Each row is a point. Each table stands for the endless flat space through its points: a line for two points, a plane for three, and so on. The two share one point or none. Which?
In the rows, 128 means zero.

First (2 x 3):
[[126 105 121]
 [121  99 119]]
Second:
[[119  96 144]
 [139 121 109]]
They share: [131 111 123]

First:
[[ 95  97 109 128]
 [130 107 119 103]]
Second:
[[109  95 105 114]
 [109  98 109 116]]
They share: [109 101 113 118]

First:
[[131 123 142 112 142 157  96 141]
 [113 126 151 112 136 154 108 132]
 [113 131 136 118 144 149 106 121]]
Second (3 x 8):
[[115 155 121 121 166 137  88 117]
 [123 127 137 105 154 161 104 125]
 [111 137 139 121 146 143  94 121]]
They share: no point

First, 2 rows:
[[133 119 144 147 138 129 123 145 127]
 [138 149 144 142 163 104 158 155 112]]
Second, 3 rows:
[[154 117 129 141 173 104 140 149 137]
 [115 136 160 142 117 140 137 151 109]
 [118 138 158 145 124 138 143 147 110]]
They share: no point

First:
[[133 144 144 120 115 156 151 108 102  96 118]
 [131 147 148 115 111 161 150 109 101  89 118]
 [129 150 152 138 107 122 153 130 100 138 110]]
Second:
[[141 140 168 162 112 114 149 149 123 155 119]
 [132 154 171 161 109 107 147 137 120 153 112]
 [126 156 153 139 109 121 151 119 102 133 108]]
They share: [131 147 148 136 111 128 153 124 101 131 112]

First:
[[124 126 114 100 140 144 125 162 119 129 151 128]
 [120 119 118 106 145 138 132 158 125 131 147 121]]
Second:
[[129 128 119 124 152 108 148 133 156 137 124 100]
 [123 122 120 121 154 113 146 137 151 136 130 104]]
They share: no point

First:
[[154 155 166 111 116 109 128 131 165 114 153 126 132 100]
 [146 139 134 135 120 137 148 107 113  82 149 122 100 128]
 [158 143 146 119 132 109 120 131 137  94 169 114 104 100]]
Second:
[[143 144 166 127 116 127 140 122 142  99 142 120 136 126]
 [140 141 173 124 123 114 152 128 140  94 147 124 144 135]
 [146 147 160 126 113 130 136 119 144 102 142 121 129 119]]
They share: [149 150 155 121 114 123 140 119 146 103 147 127 123 114]

First:
[[139 115 163 155 144 130 102 142 152 102 148 114 133 124  91 115 127 133]
 [148  94 142 143 162 115  99 136 134 108 160  93 148 142 109 100 109 130]
 [127 133 172 161 162 145 117 139 137  84 133 129 130 103  94 136 124 118]]
Second, 2 rows:
[[140  93 128 147 169 104 118 149 147 106 140  97 149 136 129 111  94 147]
 [148  97 148 147 153 128  90 129 139 110 164  97 145 140 101  99 114 119]]
They share: no point

First (2 x 20):
[[114 116 137 168 127 159  91 110 125 147 125 124 135 148 158 148 146  97
  155 127]
 [ 90  92  95 132 157 135 121 116 125 135 137 166 177 106 122 154 128 115
  149 139]]
Second:
[[ 84 113 122 159 115 159 112  83 131 162 134 133 162 127 173 148 158  70
  161 112]
 [ 89 105 125 158 126 158 107  99 125 148 129 136 163 127 157 146 148  89
  153 125]
 [ 92  87 138 161 141 163  96 127 111 120 116 137 170 127 131 138 132 122
  135 150]]
They share: [102 104 116 150 142 147 106 113 125 141 131 145 156 127 140 151 137 106
 152 133]

First:
[[128 113 141 126 104 132 106 109 122 106 148 112 125 127 117 119 113 122
   98 151 150 143 108 150]
 [110 104 129 117 107 126  97 130 110  88 142 118 122 133 111 125 128 134
  107 163 156 149 114 141]]
Second:
[[131 106 122 110 100 126 100 124 109 102 152 115 117 130 126 124 122 124
   97 150 151 140 105 150]
 [ 95 118 149 137 130 153 112 112 130  96 140  97 120 124 108 121 125 145
  106 159 148 137 126 144]
 [141  94 118 106  90 120  88 134  95 114 154 123 129 138 124 126 110 124
   85 138 153 152 103 148]]
They share: no point

First:
[[152 122 146 123 112 155 109 108 117 136 108 136 135 134 143 121 152 122
  131 134 135 110 135 159]
 [118 112 169 130 140 163 139 129 104 107  88 133 130 151 133 128 125 139
  116 149  90  96 112 159]
 [122 113 167 126 136 164 136 126 102 112  93 130 135 149 140 130 128 137
  119 149  96  95 114 162]]
Second:
[[149 125 172 109 111 132  89 100 113 116  93 158 124 112 146 107 155 131
  146 129 118 114 143 152]
 [131  99 130 115 103 144 117 104 111 138 101 138 134 130 128 131 129 109
  114 133 148 112 145 158]
 [128 104 151  88  99 114  95  94  92 125  93 164 139  97 131 125 134 110
  140 129 133 129 158 149]]
They share: no point

First, 3 rows:
[[121 134 116 115  88 146  86 150 145 103 122 135 103 105 113 143 138 144
  157 189 138 121 119 128]
 [113 104  90  91  98 150 110  90 105 113  84 135 105  97  99  97 160 142
  159 127 160  83  99 140]
 [111 104  82  91  84 136 104 102 107 123  82 141  95  95  97  99 164 134
  173 137 170  81  97 140]]
Second:
[[105 129  84 127  82 157  85 100 135 101 108 105 126 123  88 111 129 132
  144 137 135  82 107 110]
 [133 107 114  69 102 155 125 116  93 105  98 167  96  87 144 119 181 162
  172 175 145 132 109 162]
 [135 105 117  73 106 154 124 118  99 104  93 162  96  87 139 123 174 165
  165 170 147 130 116 155]]
They share: no point

First, 3 rows:
[[ 85 151 132 169 137 115 137 122 112 170 131  92 123 133 143 151 134 115
  131 145  98 141 124 135]
 [100 144 138 150 125 110 130 130 109 165 125 105 119 122 146 147 149 119
  140 142 109 150 115 148]
 [ 91 141 128 159 137 117 151 130 118 184 131 106 127 119 133 151 140 127
  121 131  92 151 118 149]]
Second:
[[128 141 120 155 110 108 106 122  83 147 129 124  96 107 158 141 178 137
  153 138 104 142 111 153]
 [125 135 118 150 110 100 111 126  85 142 128 123 102 105 154 140 177 139
  160 148 112 150 114 152]
 [ 83 159 171 152 137 114 136 137 122 171 105  82 132 149 161 162 118  86
  150 153 134 145 129 129]]
They share: no point

First:
[[140 123 116 161 112 126 102 117 132 106 135  95 125 130 115  91  82 138
  127 128 120 112  96 119]
 [110 118  90 133 112 148 113 136 149  95 116 139  88 126 112 128 117 125
  148 103 111 103 150 110]
 [118 123 100 147 126 134 100 125 128 116 137 109 111 142 129 107  90 142
  137 114 104  90 122 113]
 [144 101 119 152  86 138 132 132 152  83  95 124 107 104  83 113 117 114
  144 125 133 140 112 125]]
Second (3 x 24):
[[116  98 104 157 108 138 127 123 127 110 106 126 115 129 111 111 103 137
  143 125 103  97 127 119]
 [126 109 110 125 123 132 112 152 131 112 118 110  93 141 119 131 115 127
  164 102 116 106 117 124]
 [121 104 108 138 116 132 118 140 128 109 112 116 102 138 116 123 110 132
  157 112 113 102 119 123]]
They share: [121 103 106 144 115 138 121 135 130 113 112 120 106 132 114 119 108 132
 150 115 106 101 125 120]

First (3 x 24):
[[116 153 138 119 157 120 165  77 108 128 135 122 119 113 158 133 127 159
  115 157 156 153 110 145]
 [108 138 133 106 168 130 155  82 108 126 139 139 138 124 161 140 128 144
  121 161 143 155 125 139]
 [104 155 134 124 149 121 157 109 129 132 148 123 123 133 138 140 139 154
  124 149 133 142 115 115]]
Second (3 x 24):
[[102 140 109 141 156 113 151 106 137 146 148 150 146 124 171 137 112 165
  100 133 136 166  96 121]
 [107 161 163  86 153 141 156  95 103 107 148 106 112 138 112 145 166 127
  153 180 136 120 149 127]
 [106 155 163  88 159 139 164  99 108 113 139 104 108 146 113 147 166 131
  155 176 127 122 151 115]]
They share: [104 148 133 117 156 125 155 102 123 130 146 130 130 132 145 141 136 149
 124 153 134 146 120 121]

First (3 x 24):
[[123 147 131 135 132 114 103 129 111 129  93 139 166 132 129 127 123 142
  113 154 113  99 156  91]
 [123 127 117 141 142 115 117 132 128 147  84 124 172 160 135 145 122 138
  100 169 100 106 171  95]
 [139 127 129 153 146 109 121 146 122 135  98 118 152 160 139 133 120 122
  114 151 106 112 161 103]]
Second, 4 rows:
[[134 126 137 143 123 106 121 153  95 113  93 110 167 138 153 126 131 115
  136 138 126 128 147 113]
 [149 138 128 164 141 100 127 150 116 137  90 116 140 144 147 138 107 115
  118 150 102  98 159 107]
 [148 139 126 164 131  96 132 153 107 136  87 113 145 137 153 138 111 115
  126 146 105 101 153 114]
 [146 137 126 161 116  92 137 158  92 128  77 104 155 124 166 141 114 109
  137 143 113 108 148 122]]
They share: [141 132 134 153 144 108 118 147 117 129 102 121 148 153 138 127 120 121
 119 145 110 111 156 103]

First:
[[ 99  98 134 174 119 122 125 140 118 139 141 122 140 136 108 160 136 100
  130 130 135 132 121 125]
 [135 104 176 132 137  86 125 122 112 139 159 164 158 136 120 142 106 100
  118 118 117 144 157 167]]
Second:
[[129  93 181 155 159  88 129  96 115  96 163 133 131 135 117 115 164  88
  147 137 141 128 127 184]
 [111  59 135 166 127  78 125 133 134 156 130 151 137 137 122 140 136  88
  134 122  99 126 141 149]
 [131  83 174 161 156  82 129  98 121 101 155 140 130 130 117 118 165  88
  149 129 129 127 129 183]
 [135 123 182 150 140 116 117 119 104 113 170 144 158 142 110 155 119 112
  124 126 141 149 135 148]
 [100 106 127 152 114 100 157 132 119 143 125 135 131  87 105 144 136  84
  129 101 124 123 141 171]]
They share: [117 101 155 153 128 104 125 131 115 139 150 143 149 136 114 151 121 100
 124 124 126 138 139 146]

First:
[[107 121 132 153  95 118 132 160 120 102 120 130 111 111 124 146 124 110
  124 110 140 137 144 127]
 [ 99 121 104 149 115  98 108 136 120 130 120 146  91  91 112 150 152 106
  152 118 160 157 144 155]
 [119 115 143 142 102 137 140 160 112 103 126 118 126 110 135 147 115 105
  121 104 133 140 148 134]]
Second:
[[125 129 115 143 113 104 129 148 121 126 115 122 108  89 123 137 136 109
  141 115 138 148 140 148]
 [123 129 113 135  99 102 129 162 121 124 129 116 120 109 119 159 138 115
  119 107 146 156 142 126]
 [ 96 114 136 162  95 130 129 156 111 102 113 135 102 114 130 146 125 101
  132 119 139 144 164 134]]
They share: no point
